Each row is a point. Any point is a mix of the corners, with weights that add up to 1. It lies inside the corners' shape when no weight is negative. Say inside or outside, and name the corners with a negative weight.

Corners:
(1): -0.04	0.70	-0.07
(2): 0.39	0.98	0.27
(3): -0.42	-0.56	0.23
(4): -0.05	-0.30	-0.02
Points:
0.08	0.39	0.22 -> inside
0.07	0.48	0.00 -> outside (3)
-0.17	-0.14	-0.01 -> outside (2)
-0.23	0.21	-0.08 -> outside (2)
-0.21	-0.27	0.00 -> outside (2)
0.06	0.60	0.09 -> inside
-0.02	0.43	-0.02 -> inside
-0.35	-0.44	0.21 -> inside
0.11	0.23	0.11 -> inside

Corners:
(1): -0.06	-0.50	0.07	0.09	0.00	-0.25	-0.22	-0.18
(2): -0.37	1.38	0.64	-0.71	-0.14	0.19	-0.18	-0.86
(3): -0.31	0.14	-0.45	0.00	-0.51	0.17	0.47	-0.29
(4): 0.14	-0.16	0.08	0.07	0.44	0.31	-0.18	0.14
(5): 0.16	-0.10	0.09	0.18	0.28	-0.30	-0.04	0.28
(6): -0.11	1.42	0.88	-0.31	-0.45	0.33	-0.51	-0.72
(7): -0.03	-0.56	0.46	0.09	0.25	-0.07	0.09	0.32
(8): 0.61	-0.62	0.15	-0.17	0.29	-0.08	-0.14	0.42
(9): -0.42	-0.20	-0.31	-0.17	-0.41	-0.07	0.06	0.37
Points:
0.06	0.14	0.20	0.03	0.09	-0.09	-0.10	0.04 -> inside
0.18	-0.42	0.08	0.08	0.27	-0.14	0.00	0.06 -> outside (6, 9)
0.35	-0.36	0.16	-0.12	0.18	-0.04	-0.13	0.21 -> inside
-0.09	0.11	0.09	-0.10	-0.09	0.14	-0.04	-0.18 -> outside (5)
-0.27	0.55	0.22	-0.25	-0.12	0.09	-0.02	-0.18 -> outside (1, 8)
-0.05	-0.14	0.38	-0.01	0.05	-0.02	-0.06	0.03 -> inside
-0.10	-0.18	-0.01	0.02	-0.10	-0.08	-0.03	-0.15 -> inside
0.10	-0.27	0.04	0.06	0.08	-0.03	-0.05	0.12 -> outside (2)

Corners:
(1): 0.37	-0.30	0.08	0.48	0.38	-0.40	0.51	-0.03	0.10	-0.18	0.35
(2): -0.08	0.13	-0.61	-0.22	0.44	-0.31	0.14	-0.19	0.09	-0.71	0.16
(3): -0.09	0.55	-0.51	-0.71	-0.13	0.37	-0.82	-0.45	0.21	0.22	0.21
(4): 0.07	-0.30	-0.52	0.10	-0.29	0.63	0.00	0.11	0.29	-0.10	0.25
(5): 0.10	-0.27	0.38	-0.45	0.14	0.69	0.22	0.11	0.37	0.24	-0.38
(6): -0.44	0.10	0.10	0.37	0.49	0.26	0.39	0.27	-0.33	0.27	0.37
(7): 0.64	0.23	-0.47	-0.41	-0.30	-0.25	0.33	-0.15	-0.13	-0.71	0.64
(8): -0.39	-0.03	0.22	-0.19	0.73	0.03	-0.56	-0.15	-0.20	-0.25	0.54
(9): -0.72	0.48	0.26	-0.20	0.08	0.90	-0.08	-0.29	0.39	0.38	-0.08
(10): 0.03	0.28	0.09	-0.44	0.15	-0.10	-0.46	0.08	0.52	-0.23	-0.23
(11): -0.81	-0.54	-0.11	-0.38	-0.69	0.73	0.76	0.19	0.30	-0.11	-0.60
(12): 0.03	-0.06	-0.13	0.07	0.38	0.18	-0.18	-0.51	0.10	-0.45	-0.24
Points:
-0.32	-0.08	-0.03	-0.11	0.08	0.38	0.06	0.00	0.22	0.00	-0.07 -> outside (7)
-0.19	0.02	0.14	-0.22	0.11	0.36	0.06	-0.05	0.10	0.10	0.01 -> outside (2, 4)
-0.13	0.16	-0.24	-0.08	0.09	0.20	0.02	-0.21	0.14	-0.15	0.07 -> outside (5, 8)
-0.41	-0.20	0.15	-0.01	0.11	0.69	0.10	0.01	0.13	0.26	0.00 -> outside (2, 7, 10)
-0.02	0.06	-0.16	-0.21	-0.05	0.19	0.21	0.01	0.18	-0.08	0.10 -> outside (8, 12)
-0.31	0.13	-0.14	-0.36	-0.01	0.44	-0.12	-0.15	0.20	-0.06	-0.06 -> outside (1)
0.04	0.06	-0.33	-0.25	0.02	0.02	0.17	-0.09	0.08	-0.42	0.19 -> inside
